Each row is a point. To make a cloud, some directions were put in groups of two or more. Within a group, all points are equally far from the middle, so they leave a hole (a ring in 2 directions, a hollow ball in 3). The other directions are filled evenly. Then the cloud was stretched, turned, moved and blurred a little. Count the holes, and give their numbers of directions, smallest first.

Cloud (15 x 2):
[[ 28   7]
 [-21   5]
 [ -7 -12]
 [-20 -28]
 [ 23  43]
 [-34  17]
 [-21 -12]
 [ 15  12]
 [-12  -6]
 [-25 -60]
 [ 12  25]
 [ 36  30]
 [-26  12]
 [ 27 -28]
 [ 39 -15]]
Holes: 0

Cloud (14 x 2):
[[-12  53]
 [ 29 -10]
 [-36  37]
 [ -9 -43]
 [-19  53]
 [  1 -46]
 [  8 -44]
 [-28 -26]
 [-20 -36]
 [  4 -46]
 [-39  27]
 [-31 -20]
 [  1  48]
 [  3 -46]]
Holes: 1 (2)

Cloud (19 x 3):
[[ -8  17  32]
 [  0 -30   3]
 [ 15  22  10]
 [ 11 -14  26]
 [ 26  10  10]
 [ 11  -8 -33]
 [-31  24 -16]
 [-36   6  -7]
 [ -9 -23 -19]
 [ 15 -59  -4]
 [ 18  16 -16]
 [ -3  42  -2]
 [-19   8  26]
 [-53  10 -11]
 [-16 -19 -11]
 [-42  32 -12]
 [ -7 -42 -12]
 [ 60 -13 -15]
 [ 26  -5   2]]
Holes: 0

Cloud, 32 rows:
[[ 27   8  54  -4]
 [ -2  -6  10 -48]
 [ -8 -32 -43  16]
 [-34 -30  12  25]
 [ 24   2 -12  53]
 [ 32  26  43  -3]
 [ -3 -17  60  -6]
 [ 16   6 -42   8]
 [-33 -49   6   4]
 [-12  -4  56 -28]
 [-14   2  51 -33]
 [-16   3  45 -37]
 [-16 -19  31 -43]
 [  0  11 -20 -27]
 [-22 -44  23 -25]
 [ -1   7   9  47]
 [ 46  16  11 -11]
 [-29 -25  14  31]
 [ -1  12  10  44]
 [-11 -16 -42   9]
 [ 27 -38 -20  37]
 [ 17  15  57  -9]
 [-25  18   4 -17]
 [ 23 -37 -29  36]
 [ -3 -27 -45  18]
 [-33 -42  20  12]
 [-13 -56 -16  -1]
 [-11 -48   7 -26]
 [ -3 -26  14 -44]
 [-11 -33  37  28]
 [ 41  28  -8   7]
 [ 13 -10  59   0]]
Holes: 2 (2, 2)

Cloud:
[[  3 -47  13 -14]
 [ -2 -31 -44   6]
 [ 23 -23 -18  15]
 [  2  25 -38  28]
 [-15 -11  49   5]
 [-19  42  26   2]
 [  3  46 -10  18]
 [ 10  31  34   0]
 [ -8 -54  10   5]
 [-28 -14  47  -4]
 [-51  37  -3 -13]
 [-13  25  26 -42]
 [-39 -29  20 -36]
 [ 27 -10  -8  24]
 [-26 -18  -3 -49]
 [-60  18   7 -15]
 [ 29   6  11  18]
 [-58   0   2 -36]
 [ 20  30  22 -11]
 [  3 -36 -36   5]
 [-12 -50  -6 -20]
 [ -8  23 -56   9]
 [-33  16 -49 -29]
 [-35 -27 -49  11]
 [ -4 -50 -18  -4]
 [-18 -48 -16  22]
 [-32  51   5  -9]
 [  5  12  -9 -44]
 [ -8  54   1 -19]]
Holes: 1 (4)

Cloud (47 x 6):
[[ 33   3  -5 -12 -51   9]
 [-24 -24  -7  -9 -18  32]
 [-13 -28   3   3 -16  19]
 [ -7  17 -11  -4 -34  39]
 [ 20 -24 -11  -7 -28 -24]
 [ -6   0 -18  18 -38  -6]
 [ -9  -2  -1  31  20   9]
 [  0  29   8   3 -16  20]
 [  2  -9  -4  13 -47  24]
 [ 15   3  -9   5 -56   6]
 [-14  -8 -27  19 -24   8]
 [  6   4 -21 -36   8 -13]
 [  0 -16 -15 -50 -27  21]
 [-12   6  13 -13  10  -7]
 [  9  16  13 -26 -20  23]
 [ 12  -7  38  -4 -31  37]
 [ -5  12   4  27 -20  -6]
 [  9  37   1  16  -5   7]
 [  2 -21 -10  13  14  16]
 [ 14  -3 -21 -24  27 -25]
 [-21 -15   1  -7  21   9]
 [  9  21 -17  -8 -33  22]
 [ 11 -23 -21 -28 -10  17]
 [ -1 -16  15   6  18 -11]
 [-17  12  18 -21 -20   9]
 [-36 -10 -13  16 -23  12]
 [  5 -38 -10 -19 -16  13]
 [-20  20  11  -1 -20  -3]
 [ -6  12 -11   2 -60  24]
 [ 13  13   3 -18  24 -19]
 [  0   5 -53 -11  12 -15]
 [-23 -16 -30 -29  18   5]
 [ 14  13 -19 -26  19 -18]
 [-17  -7 -18 -14  30  23]
 [  1 -13 -33 -13 -11 -25]
 [  3 -12 -40   4  -1  -7]
 [  5  13  22 -11 -24  -6]
 [ 27  17  10 -22  11   3]
 [ -4 -25   6 -12  20  -5]
 [ 14   3 -32  -4 -17 -24]
 [-30  -2   0 -11  -6  39]
 [ 11  12  -5 -21  32 -16]
 [ 22  19   3  13  -9 -26]
 [-25   2  -3  10 -15  38]
 [  9   1  12 -31  13  11]
 [ 26   4 -26  -5 -10 -26]
 [ -4   2 -16 -20  44   7]]
Holes: 1 (4)
